Every row gives one point. Examples show where two turns around zero, p and q, send a point. Write where each new point lands after one turn and then the other. Backwards means that the second turn is done in reverse. Each puzzle has new turns, and all numbers are rounded.
(in the rows, 128 means zero)

Turn p:
[133 111 147] -> [153 121 128]
[147  93 119] -> [153 145 101]
[114 104 123] -> [135 116 104]
[119 204 123] -> [ 71 131 179]
Turn q:
[152 161  92] -> [ 94  88 142]
[115  88 143] -> [150 154  98]
[ 90 106 150] -> [172 149 121]
[155 157 127] -> [ 96 122 151]
Where do these land?
p, then q: [107 116 136] -> [127 129 103]
q, then p: [213 118 129] -> [ 69  68 111]
q, then p: [124 166 135] -> [156 107 145]
p, then q: [ 98 121 137] -> [135 132  97]
p, then q backwards: [118 105  89] -> [148  87 117]
q, then p: [108 141 141] -> [146 136 147]

Turn p:
[106 105 121 132] -> [117 112 137 103]
[116 160  83 107] -> [184 124 114 109]
[115 173 163 120] -> [133 186 118 127]
[135 131  83 167] -> [135  88  84 123]
[125 114 152 121] -> [110 138 148 130]
[172  85 166 121] -> [ 91 119 166 177]
Turn q:
[121  94  84 111] -> [149 140 142 179]
[157 145 165 127] -> [113 103  97 102]
[104 147 119 184] -> [152 140 168  85]
[136 132 188 138] -> [ 92  92 122  95]
[148 126 126 110] -> [130 123 105 141]
[101 124  86  99] -> [133 171 136 166]
Where do these land?
q, then p backwards: [133 129  96 146] -> [130 147 115  99]
q, then p: [138 148 151 128] -> [149 120 145 112]
q, then p backwards: [148 142 102 104] -> [142 167 126 138]
p, then q: [128 124  85 128] -> [141 103 120 160]
p, then q: [106 145 134 126] -> [125 146 106 128]
p, then q: [ 85  55 199 129] -> [ 28 159 162 113]
q, then p: [159 154 128 136] -> [159 106 139 139]

Turn p:
[113 118 116 129 184  98 104 130] -> [146 172 115  91 133  97 110 127]
[177 119 106 105 101 106 159 133] -> [153 112 148 120 118 155 176 162]
[134 147 127  99 102  95 167  82] -> [160  98 142 136 185 141 154 148]
[153 172 159 129 127 121 147 113] -> [151  77 149 119 140 131 113 119]
[ 96  83  80 136 147 178 111 152] -> [107 192 101 170  86 109 129 132]
[126 137 175  79  87 130 126 117] -> [102  68 103 126 157 127 155 130]
[126 123 169 149 143 150 151 143] -> [104 106 139 132 112 119  86 146]
[153 104 134 133 117 149  96 109] -> [ 99 129 151 129 116 107 157 107]
[ 72  80  94 186 142 137  82 177] -> [ 79 223 104 128  95 144  94 111]
[118 133 102 159 130 133 135 124] -> [138 154 142 148 126 142 113 119]
[140 191 145 105 129 112 131 128] -> [168  79 113 110 140 136 120 107]
Turn q:
[118 102 150 113 135 132 128 109] -> [145 158 142 127 136 125 118 109]
[119 107 127 155 156 148 153 109] -> [153 162 145 133 116 130 137 161]
[152 106 127 129 139 149 130  96] -> [169 144 120 125 128 133 107 139]
[126 128 112  62 154  32 161 203] -> [ 74  98 148  61  53  84 152  62]
[116 117 111 134  99 145 159 115] -> [123 156 101 147 126 104 127 147]
[112 145 113 152 150  55  39 126] -> [108  47 206 148 131 132  89 116]
[117 119 121  98 121 143 150 130] -> [135 147 109 124 128 102 144 114]
[159 102 174 155 101 150 145 108] -> [131 178 103 133 134 175  98 137]
[149 139 119 144 110 157  99 149] -> [134  98 100 154 134 157 135 132]
[109 159 135 127 119 160 132 152] -> [115 125 112 135 153 135 171 131]
[131 184 119 138 125 136 111 110] -> [121  93 123 120 169 129 128 159]
Where do these land?
p, then q: [191 113 174 113 162 103 114 119] -> [109 155 130  93 113 109 111  55]
q, then p backwards: [167  94  96 124 154 135 129 111] -> [148 160 109 121 170 131 147 157]
p, then q: [133 162 174 148  98  55 133 163] -> [206 138 112 134 149 116 158  73]
p, then q: [118 108 101 159  71 113 151  92] -> [139 158 145 116 150 168 179 164]
q, then p: [ 66 129 105  90 168 150 160 137] -> [167  93 152  98 163 154 113 180]
q, then p: [133 139 101 131 106 127 129 105] -> [130 160 119 104 118 138 131 124]
p, then q: [141 120 151 141 139 149 147 132] -> [109 132 139 151 126 143 121 103]
p, then q: [ 98 147 130  92 102 178 111 140] -> [133 132 133 172 100  96 110 174]
q, then p backwards: [118  89  69 152 117 147 106 149] -> [137 143 103 107 130 197 157 131]
q, then p backwards: [149 155 146 151 143 121 137 140] -> [140 115 142 131 104 101 138 153]
p, then q: [ 94 151 163 106 148 131  91 120] -> [150 105 162 129 116  82  99 127]

Turn p:
[176 202 111 130  97 105 114 151 175 153 115] -> [121  89 140 102 210 163 139 169 146 122 101]
[144  93 141 145 142 118 183 175 118 152 116] -> [ 90 129 128  80  83 151 132 142 141 134 168]
[123  88 129 140 136 134 135 111 114 152 159] -> [116 147 106 113  98 123 128  90 126 110 123]
[148 122 118 111 145 152 108 122 120 177 113] -> [143 141 132  99 145 143 102 114 106  90 142]
[147 100 142 128 134 159 102 142 136 155 160] -> [133 113 103 101 119 126 145 107  93  91 131]
[ 94 150 152 138 146 101 126 176 128  88 123] -> [143 105 131 130 125  95 156 152 148 179 160]
[164 124 139 124 118 110 133 138  91 140 144] -> [ 89 122 149 121 136 131 144 103 132 111 148]
[ 82 169 131 154 127 131 146  87 108 126 125] -> [163 146 125 160 129 144 121 102 179 153 119]
[124 175 107 138 167 151 117  89 126  96 166] -> [174 145 150 141 144 133 155  88 113 163  84]
[ 43 116  90  82 107 117 139 130 139 105 104] -> [155 179 125 165 108  78 112 192 157 124 121]
[ 98 135 101 151 103 139 142 127 107 105 101] -> [146 120 156 152  98 126 108 141 166 131 115]
[170  73 183  54 105 169 117 113 143 115 156] -> [ 93 135  95 175 120 137 157 130  38  74 150]
[151 117 118 169 137  78 101 104 158  99  83] -> [ 99  93 127 125 147 112  67 133 119 181 101]
Turn q:
[111 131 161 131 108 100 136 124 115 127 182] -> [144 148  91 132 138 132 104 153 156 121 167]
[145 145 150 126 151 148 115 133 157 104  68] -> [ 77 117 147 130  97 117 118 124 115 117  76]
[130 153 186 113 144 152  99 106 108 136 168] -> [141 125 120 145 130 116  98 131 184  67 125]
[109  86 154  99 156 128 163 111  57 169  57] -> [190 199 128 101 106 123 152 113 123 124  46]
[155 143 136 146  94 144 169 115 145 164 126] -> [113 163 171 140 116 165 144 137 148 132 150]
[106 157  96  89 124 151  92 133 127 135 126] -> [125  78 118 117 152 138 153 106 156 126 106]
[116 111  69  98 127 106 140  82 130 126 107] -> [123 149 124 102 177 128 151  77 106 156 120]
[160 112 120 118 151 133 125 172 130 151 103] -> [142 111 147 140 117 146 148 146  86 114  97]
[100 102 155 123 129 130 123 135 158 108 112] -> [105 129 109  87 103 116 121 137 115 115 124]
[133 126 122 107  77  94 101 121 159 115 194] -> [100 116  78 138 170 140 139 138 134 110 196]
[142 157  97 199 135 149 109 111 121 170 140] -> [143 111 202 153 144  96 141 142 157 149 151]
[ 83 114 123 129 173  94 148 152 116  86 179] -> [170 110  85 103 141 121  59 134 103 148 148]
[123 150 100 167 139  90 126 154 125 110 127] -> [128 108 127 147 141 111 109 154 110 181 131]
[177 105 120 148  82 175 145 142 145  91 104] -> [ 92 126 145 155  61 140 158  97 101 133 157]
Where do these land?
q, then p: [151  89  83 171 146 146 105  86  74  86 133] -> [ 57 137 118 134 164 130 109  59 155 154 108]
p, then q: [126  93 157  86 149 101  93 119 151 155 139] -> [166 106 107 142 182 118 108 110 127 164 119]
q, then p: [141 123 161 161 151  74  95 131 137 142 158] -> [125  96 153  87 134  79 157 130 135 162 145]
p, then q: [116 132 157 136 146 130 145 133 124 165 169] -> [120 133 143 120 154 165 118  84 134 138 144]
q, then p backwards: [ 75 169 107  97 139 111 174 139 154  97 138] -> [157 136 140 184 157 102 142 104 163 160  89]
p, then q backwards: [119  97 126 115 146 161 138 129 164 101  99] -> [136 105 146 149 141 106 154 180 123 116 122]
p, then q backwards: [153 171 132 108 166  80 154 153 118 127 105] -> [109 145  89 161 106 102 154 103 168 163 136]
q, then p: [100 159 172 146  86 157 166 122  98 140  93] -> [140 105  91 136 163 171 131 187 149 102 105]
q, then p: [165 120 115 131  96 150 129 125 115 108 164] -> [118 121 115 135 105 137 148  90 138 131  83]
q, then p: [152 104 103 117  89 153  91 174 113 132  85] -> [ 85 144 140 138  66 164 113 141 169 121 129]
q, then p: [134 149 133 106 126 168  91 140 166 127 156] -> [127 131 103 150  75  97 131 140  97 138 115]
q, then p: [103 130  92 163  96 105 155  85 123 157  97] -> [135 168  98 101 174 172 150 127 151 132 155]
